Rows are points. The window is the flat piece filled in between its corners: a triangle in 3 columns, a solid with four corners in 4, and so on. A path goes straight from each point to the next, and from the last back to the first. After which points does the path pass through the window?
In the rows, zero is written as 128.

Window (3 x 3)
[[134  77 133]
 [134 126 120]
 [112 157 167]]
Path:
(1): [143 160 161]
(2): [104 139 149]
(3): [114 137 136]
(4): [135 143 156]
(5): [134 132 156]
(6): [ 97 117 137]
(7): [102 109 121]
(8): [149  85 164]
(9): [150 105 153]
(10): [107  53 107]
(11): [ 98 125 156]
(12): [135 163 186]
Through the window after points: 1, 3, 5, 9

Window (4 x 4)
[[156 130 118  96]
 [170 138 160 129]
 [104 106  92 116]
 [ 89 159 162 147]]
Path:
(1): [161 150 112 121]
(2): [123  94 125  74]
(3): [131 104 132  76]
(4): [143 139 125 153]
(5): [159 145 123 137]
(6): [140  88 136  83]
(7): [132 109 162  95]
(8): [154 156  96 116]
(9): [129 154 110 136]
(10): [ 84 129 170 133]
(11): [154  92 118  91]
(12): [142 144 111 132]
(13): [144 135 133 145]
(14): [ 96 143 169  96]
(15): [161  63 143 107]
(16): [145 139  79  91]
Through the window after points: 1, 3, 7, 9, 13

Window (8 x 8)
[[131 151 112 178 179 122 136 116]
 [165 138 192 181 182  82  50 188]
 [111 127 119  69 164 119  97 110]
 [ 83 132 126 123 133 139 126 114]
 [136 126 109 113 122 107 170 101]
 [151 168 127 114 122 134 143 100]
 [156 116 119 115 123 125 102  85]
 [160 158  84 123  99  89 115  92]]
Path:
(1): [115 144 182 126 162 110 135 106]
(2): [136 116 102 146 142 132  90 162]
(3): [141 154 108 128 130 122 132 123]
(4): [135 165 168 113 146 107 155  62]
(5): [118 127 132 130 143 106 110  94]
(6): [142 127  96 123 131 132 132 139]
(7): [174 122 111 147 151 102  93 164]
(8): [142 155 157 145 146  90  85 124]
(9): [137 146 163 118 170  97  97 110]
(10): [146 126 119 139 143 121  82 175]
(11): [139 127 128 130 145 128 108 132]
(12): [120 143 153 122 158 116 115  83]
(13): [ 93 166 107  98 150  77 138  55]
(14): [148 126  95  98 117 135 123 107]
(15): [144 152 104  93 150 176 123 151]
(16): [132 148 136 117 130  92 125  77]
Through the window after points: 7, 9, 15

Window (9 x 9)
[[143 158 117 120 128 134  96 150 128]
 [125 100 121 115 113 132 143 135  70]
 [ 93 133 132 182 136  78 116 146  82]
 [122 123 146 124  78 146 100 121 213]
 [153 104  94 144 140  99 121 113  82]
 [120 153  78  84 121 108 136 113 103]
 [126 109  98 157 162 134 166 129  88]
 [126  95 191 105 135 147 113 107 202]
 [103 107 103 145 135  79 111 180 111]]
Path:
(1): [102  91 104 130 169 166 107 112 140]
(2): [ 93 116 118 125 121 145 118 126 143]
(3): [168 128 164 133 118  91 134 137 135]
(4): [130 132 115 126 140  76 126 164 107]
(5): [ 74  66 116 164 107 155  96 140 159]
(6): [ 94 111  92 139 108 137  82 125 144]
(7): [166 118 134 104 139  95 163 152 117]
(8): [133 120 143 133 108 115 146 131 136]
(9): [108 101 109 110 113 161  59 118 164]
(10): [ 87 122 105 107 104 176  82 102 148]
(11): [151 115 132 143 112 101 126 131 151]
(12): [134 131 136 138  91 116 135 136 155]
Through the window after points: 4, 8, 10, 12

Window (11 x 11)
[[135 156 142  72 125 125 121 132 129  77 167]
 [118 139 146 164 105 117 185 115 124 147 109]
 [191 136 155 102 105 142 121  79 145 114 132]
 [114 143 144 116 146  99 144 111  66 152 117]
 [ 87  80 170 128 142  72 163 136 116 142 107]
 [111  79  95 106 202 108 180 130 149 147 123]
 [127 127 150 111 107 142  88 107 147 124 192]
 [166 121 138  74  95 179 120 128 106 107 157]
 [148 129 166 177 149 106 151 154  83 134 107]
 [107 105 110  98 152  94 136 156 171 169 104]
 [135 140 150 104 107 187  81  98 146  82 132]]
Path:
(1): [146 124 115 105 104 115 118 107 107 128 135]
(2): [127 116  90 116 109 125  98 107 141  85 129]
(3): [171 139 187 101 117 150 127  97 138 138 151]
(4): [111 133 157  84 152 183 150 162 144 136 133]
(5): [124 117 130 124 124  88 128 112 114 117 134]
(6): [135 117 117 119 108 136 113 124 139  87 133]
(7): [164 167 178  74 126 171 139 106 112 165 165]
(8): [108 135 185  71 149 131 123 138 156 172 172]
(9): [136  89  92 137 153  96 172 113 110  95  95]
(10): [145 115 107 124 128 115 132 105 107 136 125]
(11): [134 122 178 116 134 135 139 120 148 130 131]
(12): [137 143 172 115 127 136 131 129 126 110 143]
Through the window after points: 2, 8

Window (12 x 12)
[[134 139 108 153 124 147 141 118 116 200 151 145]
 [138 100 114 137 189 143  91 153 140 124 129 160]
 [109 139 184 156  48 107 119 129 163 142  86 104]
 [117 140 105 123 110 141 166 126  97 142  66 132]
 [124 138 131  98 139 131 125 119 118  87 131 193]
 [143 104 145  83 105 105  46 152 146 158 183  81]
 [189 127 160 114 145 142 107 145 140 138 157 151]
 [162 127  63 152 112 142 111 111 103 118 161 111]
 [116 109 126  93 196 143 131 143 149 130 164 127]
 [114 164 160  95 138  39 137 128 148 124 139 152]
 [108 181 186 101 136 103 144 154  92 133 141 144]
 [112  93 117 123 161 110 156 180 150 161 162 152]]
Path:
(1): [125 155 122 121 114 156 114 146 163 110 114 146]
(2): [165 111 149 113 150 109 127 126  96 149 158 144]
(3): [122  60 135  95 180  76  93  98 108 146 116 113]
(4): [125 161 149 119 116 141 136 175 152 141 158 150]
(5): [146 178 115  87 150 132 105 165 129 126 141 138]
(6): [119 119 163 130 128 107 132 114 122 133 137 147]
(7): [127  94 138 112 116 123  92 133 120 145 164 128]
(8): [141 159 135  82 143  98 100 170 168 135 150 114]
(9): [150 136 126 118 125 123  99 157 143 141 162 114]
(10): [125  92 150  88 118  92  94  88 106 139 147 135]
(11): [154 108 162 177 161 140 125  74  96 181 137 136]
(12): [110 144  94  88 106 138 134 189 142 116 128 134]
(13): [142 132 138 108 136 117 118 159 163 135 151 144]
(14): [116 106 128 130 168 128 103  93  74 106 147 160]
(15): [110  83 131 152 151 128 151  82 119 133 119 138]
(16): [138 158 118 110 128 135 115 171 123 140 116 146]
Through the window after points: 1, 7, 9, 15
